Each row is a point. To make a cloud, some directions were put in groups of two or more. Within a group, all points are equally far from the middle, so they leave a hole (a ring in 2 directions, a hollow ball in 3). The other directions are filled evenly. Then the cloud was stretched, turned, moved and blurred a little. How many holes are there, and how many directions does each take, smallest first?
(in the rows, 128 means zero)

Cloud (22 x 3)
[[154 109 127]
 [129 152  97]
 [150 144 102]
 [187 138 134]
 [152 108 124]
 [165 122 186]
 [109 137 173]
 [137 174 175]
 [ 99 125 167]
 [148 103 130]
 [111 163 153]
 [ 88 147 141]
 [132 172 171]
 [ 94 139 158]
 [173 178 125]
 [106 153 160]
 [161 123 187]
 [199 153 137]
 [143 180 131]
 [154 190 147]
 [139 182 162]
 [126  90 134]]
Holes: 1 (2)

Cloud (31 x 4)
[[149  85 134  98]
 [ 90 102  85 129]
 [114  74 131  87]
 [100 146 190 120]
 [135  96 124 160]
 [179 108 149 148]
 [119 126  89 165]
 [128 163 114 115]
 [116 128 139  90]
 [102  78 159 108]
 [137 125  84 106]
 [133 103 147 114]
 [ 94  96  83 121]
 [ 75 144 159 118]
 [135 129 114  89]
 [ 99 139 117  90]
 [ 60 143 106  99]
 [151 137 106 148]
 [134 133 121  64]
 [ 81  99  57  91]
 [137 156 139 167]
 [ 73 120 154 125]
 [ 80 126  59  96]
 [149 113 107 160]
 [169  93 139 126]
 [ 76  91  65 114]
 [163 132 103 100]
 [115 155  54 102]
 [ 80  74 112 164]
 [170 101 124 110]
 [131  83 140 116]]
Holes: 0

Cloud (49 x 6)
[[162  79 147 108 138 121]
 [126 154 105  67 149 112]
 [125  82 116  85 110 122]
 [107  83  89 138 115 101]
 [165 113 121 128  86 123]
 [139 136  95  71 137 126]
 [158 139 115 178 111 141]
 [ 71 124 135 180 129 116]
 [ 91  68 139 151  73 110]
 [121 103  71 175 132 118]
 [134 124 152 163 139  69]
 [ 89  87 124  97 111 108]
 [154 137 123  70 158  95]
 [129 113 151  92 115 153]
 [137  96 112 104 128  62]
 [130 101 118 219  61 127]
 [ 92 111 163 212 120 136]
 [176 122 114 165 143 108]
 [122 165 151 157 113  94]
 [122  72  90  94 127 130]
 [ 90 124 104 159 131  65]
 [ 90 100 115 118  87 139]
 [107  73 192 151 112  94]
 [100 109 121  71 129 123]
 [158  65 161 144  83 136]
 [113 165 144 153 116 128]
 [159 121 132  85 175 130]
 [171  88 132 174 122 107]
 [134  98 185 152 123  95]
 [ 97 128  97 135 162 133]
 [ 97 135 116 111  79 112]
 [106 126 177 111 203  85]
 [141 135 134 162 117  75]
 [140 117 146  79 130 124]
 [ 99 148 122 130  75  97]
 [101 140 162 195 137 104]
 [132 102  82 141 103  87]
 [ 90  91 113 104 112  96]
 [117 140 163 175 139  70]
 [ 95  84 183 131 148  69]
 [136  85  89 133  85 108]
 [144 101 153  96 144  79]
 [ 98  81  87 121 151 105]
 [145 153  76  91 156 128]
 [101 103 101 173 147  92]
 [158  96 137  93 116 125]
 [ 93 136 210 173 138 107]
 [133 134 166 159  93  85]
 [108 125  80 112 145 141]]
Holes: 1 (4)

Cloud (75 x 8)
[[156  50 114 156 128 106  92  77]
 [ 95 167 141 118  88  94 123 128]
 [138 144 178 127  68 125 122 126]
 [182 120 124 122 148 166 114  84]
 [135  92 137 166 156 117 116 137]
 [159 115 109  80 121 121 113  70]
 [131  66 107 126 139 115  98 134]
 [150  88  61  72 136 129 135 120]
 [148  63  94 110 118 144  34 122]
 [133 148 134  43  99 162 108 128]
 [117 130 115 118 126  74 130  82]
 [164 151  89 119 123 153 151 130]
 [106 152 158 131  75  80  86 114]
 [133  92 113 112 158 155  75 146]
 [158  79 127 126 132 169 117 150]
 [135  89 111 159 166 102 108 109]
 [109  94 112 151 114 163  84  86]
 [126 148 162 127 134 103  43 114]
 [118  89  69 154 114 142  74 138]
 [165  91 144 124  80 135  95  77]
 [137  70 144 150 155 117 108 145]
 [204 111 109 122 126 144 119  75]
 [162  97 171 117  98 125 123  88]
 [ 74 103 102 102  99 113 111 131]
 [188 119 122 164 126 118 109 168]
 [141 133  87 157 136 161 115 129]
 [133 149 134  97 133 175 117  70]
 [107 127 126 170 121 160 110  73]
 [121  68 156 106  99 103  76 134]
 [194 118 121 127 111 167  76  93]
 [126  98 115 135 127 111  58 144]
 [139  93 161 128  88 153 108  96]
 [140 119 153  84 109  84 111 102]
 [152 119 179 118 125 162  61  78]
 [166 121 150 147 113 139  92 184]
 [101  83 106 156 107 107 103 138]
 [ 71  98 120  89 102 142  97 117]
 [133 137  59 107 166 106 104 104]
 [106 155 112 117 110 122 101 172]
 [189 126 119 168 153  87 114 112]
 [173  90  83 108 110 168 129 109]
 [159  59 103 131 136 125  70  77]
 [163 107 145 134 141 163  74 130]
 [154 113  88  91 105 157 144 104]
 [168 154 119  92 109 140 104 156]
 [133  91 101 136 146 164  90  67]
 [ 99 168 135 122 131 115  71 101]
 [178 153 112  99 127 123  44 144]
 [164  69 132 122 139 119 140  69]
 [145 158 136 107 136  95 125 135]
 [145 152 120 115 114 107 158 147]
 [ 97  94  98  82 109 174  73 126]
 [166 129 131 128 194 128  76 114]
 [119 149  61 124 152 121 117 123]
 [144 169 127  66  92 151  84 143]
 [157  81 165 135  54 153  91 140]
 [129  76  98 164 113 159  89  73]
 [148 139  78 138  86 114 113 155]
 [164  78  92 144  89 121 152  75]
 [139 144 141 117  73  98 102  91]
 [115 103 169 174 123 140 119  95]
 [143  89 172  89 133 161 106 154]
 [188 139 105 116 105 128  56 168]
 [167 120 169  77 123 143 101  95]
 [172 124 161 146  89 116 133  92]
 [178 106 112 190 133 136  75 113]
 [141 109 112 113  52 144 144 143]
 [166  86 137 160  86 167  71  98]
 [165  72 128 178  66 158  92  83]
 [119  78  85 136 138 157 118 135]
 [101 149 121 152 131  87 126  96]
 [109 106 114 127 113  74 144 107]
 [180 110 100 143 110 173 117 110]
 [ 82 112 111  89 135 127  76  79]
 [169 105  79  90 145  93  87 119]]
Holes: 1 (3)
